Every row gives one point. Before rounding, the points of a table are all equally far from one centre. They may lie mostly on one side of it. Write the centre, to within rounding.

Points (8 x 2):
0: -.42  .54
1: -.27 -.32
2:  .66 -.02
3:  .41  .71
4:  .00 -.42
5: -.25  .70
6:  .58  .54
7: -.52  .08
Centre: .08 .18

Points (15 x 8):
0: -.23  .24 -.94  .68  .12 -.28  .16  .22
1: -.02  .02 -.37  .66 -.35 -.52  .34  .66
2:  .08 -.33  .00  .10  .18  .02  .25  .55
3: -.08 -.11 -.59 -.33  .11 -.15  .11  .61
4:  .16  .19  .20  .44 -.09 -.10  .58  .51
5: -.59  .71 -.30 -.04  .22 -.20  .58  .79
6: -.18  .53  .10  .35 -.04  .36  .44  .70
7: -.60  .07  .12  .04 -.31 -.19  .47  .54
8: -.49 -.27 -.80  .06  .33  .07  .32  .38
9:  .26  .03 -.12  .08  .20  .12 -.04  .48
10: -.16  .13  .10  .63  .06  .14  .05  .83
11: -.48  .11 -.23 -.31  .45  .02  .53  .42
12: -.25  .00 -.74  .62 -.09  .21  .79  .46
13: -.06  .20 -.02  .29  .55  .35  .29  .65
14: -.24  .73  .02 -.08 -.01 -.09  .41  .75
Centre: -.26  .22 -.38  .28  .08 -.11  .34  .50

Points (21 x 18):
0: -.11  .05  .35  .44  .23 -.04  .22 -.22 -.43  .07  .40  .04  .16  .24 -.13 -.03 -.54 -.13
1: -.37 -.32  .49  .18 -.04  .10 -.03 -.15  .50 -.29  .52 -.02  .58 -.36 -.06 -.08 -.44  .21
2: -.05 -.29  .14  .15  .13  .32 -.17 -.18 -.23 -.29  .30  .37  .63 -.03  .18 -.68 -.11  .06
3:  .21 -.41  .31  .30  .50  .06 -.30 -.31 -.21 -.59  .62  .04 -.03 -.10  .34 -.17 -.34 -.06
4:  .30  .10  .57  .38 -.26 -.14 -.28 -.20 -.13 -.08  .68 -.23  .02 -.09  .23 -.10 -.11  .08
5:  .14 -.43  .18  .17  .25  .05 -.34  .07  .07 -.47  .51 -.06  .44 -.34  .59 -.38 -.26 -.16
6:  .45 -.08  .42  .13 -.11 -.21 -.32 -.36  .00 -.19  .20  .30  .17 -.01  .25 -.14 -.25  .07
7:  .28 -.08  .45  .19  .07  .01 -.08 -.08  .15 -.09  .32  .52  .12 -.19  .22  .13 -.46  .38
8:  .02 -.11  .53  .24  .01  .15 -.22 -.05  .08 -.30  .65 -.36  .18  .08  .69 -.50 -.70  .02
9:  .13 -.20  .45  .38  .38  .38 -.15  .02 -.14 -.51 -.12 -.01  .48 -.03  .39 -.07 -.05  .09
10:  .22 -.26  .21  .23  .11  .38  .06 -.14 -.36 -.01  .20 -.54 -.07 -.22 -.01 -.43 -.33 -.27
11:  .58 -.06  .32  .28  .52 -.27  .15 -.13 -.16 -.16  .14  .03 -.27 -.08  .40 -.27 -.26  .09
12:  .25 -.11  .42  .18  .03  .09 -.15 -.10  .05 -.18  .09  .31  .24 -.09  .55 -.33  .02 -.36
13:  .08 -.04  .56  .37  .18 -.15 -.23 -.24  .03  .11  .29  .34  .19 -.14  .52 -.35 -.38  .44
14:  .25 -.32  .31  .13  .34 -.11 -.22 -.87  .21 -.09  .45  .23  .13 -.01  .26 -.12  .08  .27
15: -.67 -.12  .39  .37 -.05 -.09 -.05 -.25  .24 -.40  .54 -.19  .51  .25  .32 -.64 -.23  .37
16: -.25  .24  .56 -.07  .26 -.04 -.44 -.35  .17 -.11  .26  .02 -.02 -.26  .15 -.57 -.17 -.06
17:  .21  .04  .28  .20  .28  .25 -.27 -.27 -.01 -.05  .31  .05  .40 -.04  .46 -.23 -.70 -.03
18:  .20 -.33  .94  .02 -.08  .38 -.02 -.31 -.20 -.11  .32  .10  .32  .25  .52 -.41 -.38  .02
19:  .32 -.30  .53 -.20  .16  .03 -.25 -.21 -.19 -.29  .11 -.12  .56 -.23  .44 -.11 -.56 -.12
20: -.06 -.15  .50 -.25  .23  .42  .15 -.52  .45 -.45  .21 -.08  .34 -.43  .48  .28 -.25  .16
Centre: -.13 -.24  .28 -.17  .20  .04  .22 -.09 -.01 -.14  .41 -.21  .13  .08  .28 -.17 -.06  .26
